Rows are points. The points of each table are mixes of a few directions, plus a little noise. How many directions does each table use, and how many do they share? Where both have some left over, give the other angles between the two spaces (their principal angles), to ten degrees, smallest first.
In the rows, zero is written as 128.

First (4 x 3)
[[132 127 138]
 [151 122 179]
 [ 96 136  59]
 [132 127 136]]
Second (5 x 3)
[[124 100  98]
 [123 100  97]
 [131 144 147]
 [138 185 189]
 [126 111 109]]
Directions: first 1, second 1, shared 0; angles 50

First (6 x 4)
[[150 108  97 151]
 [106 120 171  99]
 [150 117  91 152]
 [146  96 109 141]
 [ 92 153 184  90]
 [125 174 115 136]]
Second (7 x 4)
[[175 132 145 128]
 [133 135 152 170]
 [ 99 136 153 197]
 [140 124 116  97]
 [ 91 124 111 121]
 [ 85 121 100 104]
 [172 124 119  80]]
Directions: first 2, second 2, shared 0; angles 80, 80

First (7 x 8)
[[128 145 170 131 147 138 131 118]
 [126 143 161 125 147 139 132 135]
 [148 100  38 158 117 134 135 165]
 [128 106  62 121 110 121 127 167]
 [127 148 200 136 138 127 125  65]
 [116 141 185 114 123 115 119  78]
 [122 113  80 111 114 121 127 169]]
Second (8 x 8)
[[111 146 166  95 144 134 129 160]
 [108 130 119  83 130 127 128 193]
 [114 119 104  96 116 118 123 164]
 [163 139 120 187 175 173 152 160]
 [140 122 149 162 111 113 120  37]
 [147 116 131 174 105 114 121  31]
 [124 122 114 119 119 122 126 137]
 [121 127 123 111 124 124 125 144]]
Directions: first 3, second 3, shared 3

First (9 x 11)
[[ 96 154 130  89 115 157 129  88 131 147 158]
 [148 122 168 133 131 167 147 126  94 151 131]
 [115 130 131 178 186 136 153 153 116 148 136]
 [116 155 132 123 121 157 159 142 102 153 189]
 [ 97 143 128  98 119 135  99  83 162 139 118]
 [129 126  73  90  82  72 105 128 154  75 128]
 [180  92 170 160 146 147 146 144  87 129  92]
 [138 103  74 130 132  68 125 140 133  68 105]
 [135 127 148 151 120 114  89 148 171 142  96]]
Second (11 x 11)
[[184 125 161  95  56 157 149 150  76 127 163]
 [169 126 152 104  76 149 143 144  90 128 153]
 [105 129 114 142 158 116 119 119 150 128 113]
 [125 128 126 130 132 126 127 127 131 128 126]
 [150 127 141 115 100 140 136 137 107 128 142]
 [175 125 155 101  69 152 145 146  85 128 157]
 [158 126 145 111  90 144 139 140 100 128 147]
 [126 128 127 129 130 127 127 127 130 128 127]
 [ 61 132  89 167 213  93 103 102 190 129  86]
 [ 71 131  95 161 200  99 107 106 180 129  92]
 [ 84 131 103 154 184 105 112 111 168 128 101]]
Directions: first 5, second 1, shared 1

First (10 x 14)
[[129 139 158 124 173 138 178 100 101 113 114  91 116  82]
 [ 82 136 119 139 118 108 128 170 120 136 136 137 141 156]
 [148 135 160 121 171 146 170  87 110 113 113  91 112  76]
 [174 112 112 120  99 139  85 110 159 134 133 153 127 141]
 [173 117 124 118 119 147 104 100 148 127 128 136 122 123]
 [138 119 110 127 100 127  94 135 145 135 134 151 132 151]
 [174 106 101 123  80 135  62 123 168 140 139 167 133 160]
 [ 80 151 157 135 178 121 196 135  86 117 117  87 126  94]
 [ 23 144 103 154 104  77 125 222 112 147 145 151 156 193]
 [158 123 139 122 138 142 133  98 129 120 121 118 118 106]]
Second (9 x 14)
[[156 103 116 127  73 101  60 153  93 137 130 127 132 128]
 [ 91 135 136 148 135  93 139 176  34 117 113  86 124 104]
 [130 107 108 113 135  96 128 140  42 104 110 114 151 131]
 [154 105 179 101 112 109 118 112 125 145 125 100 143  81]
 [ 59 153 114 122 161 137 189 131 186 132 146 160 149 183]
 [153 154 132 132 122 182 136  74 226 150 160 134  86 124]
 [149 133 119 127 130 152 128 101 158 127 135 137 115 133]
 [119 131 142 143 157 148 137 138 173 121 108 163 139 134]
 [139 131 107 140 125 136 115 132 113 118 126 134 114 135]]
Directions: first 2, second 6, shared 2

First (8 x 18)
[[110 141 156 149 160 153 112 134 124 132 136  92 121 168  84 118 142 106]
 [142 137 103 109 110 117 130 149  97 131 109 128 129 123 123 151 120 126]
 [116 128 118 144 129 142 120 104 157 108 134 111 109 117 122 106 156 170]
 [121 128 153 134 146 134 124 126 136 137 137 131 130 145 123 122 127 107]
 [125 131  78  91 129 187  97 132 150  92 109 147  94 149 133 114 128  97]
 [137 119 125 146  98  65 150  72 164 142 137 150 124  62 155 129 166 231]
 [140 112 134 132 112 110 160 179  68 126 131 106 178 114 150 144  75 101]
 [134 129 159 119 142 114 131 128 130 157 132 160 139 146 134 139 113  87]]
Second (9 x 18)
[[140 113 144 144 133 128 130 144  96 120 118 108 144 128 143 151 100 128]
 [112 145 109 109 117 125 132 117 160 139 145 148 115 127 109  96 158 125]
 [109 143 112 115 104 112 158 154 122 140 159 127 148 119 108  90 135 104]
 [119 139 115 116 127 130 123 112 157 133 133 146 111 129 118 113 152 133]
 [130 131 125 125 134 136 114 107 152 128 121 143 108 133 129 130 144 138]
 [138 123 133 131 147 144  98  92 156 122 106 145  95 138 138 147 143 150]
 [146  94 163 166 119 107 173 219   7 116 128  49 216 117 153 167  33  97]
 [142 121 135 134 150 144  96  91 153 118 103 143  96 137 140 151 138 152]
 [118 140 114 114 121 128 130 119 151 136 140 144 119 127 116 105 150 125]]
Directions: first 5, second 2, shared 1; angles 90

First (10 x 24)
[[133 120 119 128 117 103 150 133 131 100 116 145 118 150 142  92 120 124
  103 125 120 129 132 139]
 [151 129 117 113 134 103 162 130 130 101 124 152 111 173 161  83 120 147
   98 109 107 136 129 137]
 [173 146  92 127 166 111 147 110 138 101 114 140 107 170 140  48 123 124
  129 121 132 127 146 137]
 [ 73 108 181 118  82 155 104 153 112 172 155 112 154  77 122 249 137 150
  125 130 115 132  99 112]
 [103 129 138 153 126 159  82 121 130 158 129  96 150  70  81 173 138  96
  172 157 161 116 132 118]
 [132 129 112 151 135 123 118 119 137 115 111 123 129 120 105  93 126  94
  141 146 151 118 143 134]
 [166 162 107 122 188 156 109 101 131 153 135 111 125 135 119 110 140 138
  172 122 143 130 138 115]
 [139 117 113 130 115  86 164 135 135  80 108 156 110 167 150  61 114 117
   89 124 118 128 136 148]
 [ 93 109 170 104  90 140 129 152 112 155 154 128 141 109 146 217 130 166
  107 114  99 139  99 118]
 [120 129 134 131 129 141 112 127 126 143 133 117 136 109 117 152 133 125
  142 134 135 127 126 121]]
Second (11 x 24)
[[100 101 142 132  98 106 131 135 116 143 105 115 143 116 127 141 114 101
  112 154 116 112 129 142]
 [145 141 126 138 134 124 148 132 136 111 148 146 132 136 129 128 136 137
  117 103 131 144 120 123]
 [119 123 117  92 126 151  83 109 112 154  91 118 110 130 135 108 126 154
  140 153 113 117 143 156]
 [176 170 107 122 152 145 141 118 141  98 158 177 118 157 139 102 154 186
  110  72 124 169 118 136]
 [157 158 100  95 163 174  91 105 130 127 128 142  98 148 136  95 145 187
  152 112 129 143 138 135]
 [157 155 128 162 165 131 165 143 157  91 190 138 128 131 118 142 139 116
  147  87 164 145 115  73]
 [151 149 117 126 149 143 130 123 137 113 147 144 119 139 131 118 140 152
  134 104 135 143 125 120]
 [139 143 112 106 155 162  96 114 130 133 126 122 104 134 129 111 135 154
  160 131 136 127 138 123]
 [ 88  86 160 160  88  80 158 154 122 138 118 100 160 101 118 166 104  56
  109 160 128 101 123 120]
 [ 80  78 167 168  76  67 169 160 120 139 116  99 169  97 117 174 101  43
   98 163 124  99 120 123]
 [ 98 101 132 105 103 128  95 119 106 161  82 106 127 118 131 124 114 122
  128 170 108 106 141 157]]
Directions: first 3, second 3, shared 0; angles 30, 40, 90

First (10 x 32)
[[165 140 150 130 129 147 123 132 150  83 127 111 112  98 123 157 125 116
  117 122 145 115 118 146  92 164 138 125 121 109 131 139]
 [100 120 112 126 128 115 132 125 113 160 129 138 139 149 131 107 129 137
  135 133 115 138 135 115 154 103 120 130 133 141 126 119]
 [229 162 189 134 129 179 116 139 187   7 124  83  86  47 116 208 120  93
   99 110 174  90 101 178  31 222 155 122 110  81 132 160]
 [149 134 140 129 128 139 125 130 139 104 127 120 119 112 125 144 127 121
  122 124 137 121 122 138 108 146 133 127 125 118 128 134]
 [ 42  99  76 122 127  83 139 118  76 233 129 165 164 199 138  58 134 158
  153 144  87 161 151  85 212  46 104 134 144 171 123  99]
 [132 129 131 128 129 130 128 128 129 124 129 126 126 126 128 131 127 127
  127 127 129 127 127 130 125 131 129 127 128 126 128 129]
 [171 142 152 130 129 150 123 132 153  77 129 110 111  95 123 162 125 114
  115 120 148 112 117 149  87 166 139 125 119 108 130 142]
 [ 93 117 107 126 127 111 132 124 108 168 128 143 143 155 133 101 129 139
  138 134 112 140 137 112 160  97 119 130 134 144 126 116]
 [ 69 109  92 125 127  98 136 122  94 199 129 154 152 176 135  81 132 148
  145 139 101 150 144  99 185  74 112 132 140 156 126 109]
 [131 129 129 128 128 129 128 128 130 124 128 126 127 126 129 131 128 127
  127 127 129 127 128 130 125 131 128 128 128 126 129 129]]
Second (9 x 32)
[[164 127 160 176 160  98 150  58 197 118 134 142 104 166 151  88  87 117
   83 137 122  73 215  87  89  98  65  93 168 114 147  90]
 [127 146  80 105  85 118 129 174 140 141 131  99 148 112 126 161 134 130
  157 133 119 146 105 143 134 121 118 134 133 103 135 135]
 [129 102 123 133 152 138 101  99  80 133  88 133 103 149 134 114 142 126
   75 127 111 110 140 124 105 166 103 141 149  84 107  83]
 [ 91 175 167 117 123 162 139 127 200 121 185 159 170 141 111 149  95 103
  186 100 166 154 120 138 188 105 175  83  56 203 164 200]
 [109 121 113  96 128 151 104 130 112 147 119 137 138 124 100 140 131  76
  124 118 146 127 148 138 133 144 107 142 134 132 136 153]
 [136 132 134 116 110 124 112 146 103 132 130 139 107 108 122 119 131 116
  150 143 128 126 101 131 128 123 118 134 109 158 148 159]
 [149  99 133 150 142 108 156 127 121 120 120 111 125 111 132 112 138 158
  107 139 129 123 149 117 105 116 141 150 172 119 100  99]
 [109 133 122 105 114 146 128 152 124 132 139 127 150 114 110 147 136 118
  154 118 143 151 110 143 150 129 152 137 111 148 129 160]
 [139 117 122 155 130 114 132 141  77 111 107 106 106 129 164 121 159 210
  116 140  90 147  65 129 119 147 174 141 122  89  86  72]]
Directions: first 1, second 6, shared 0; angles 90
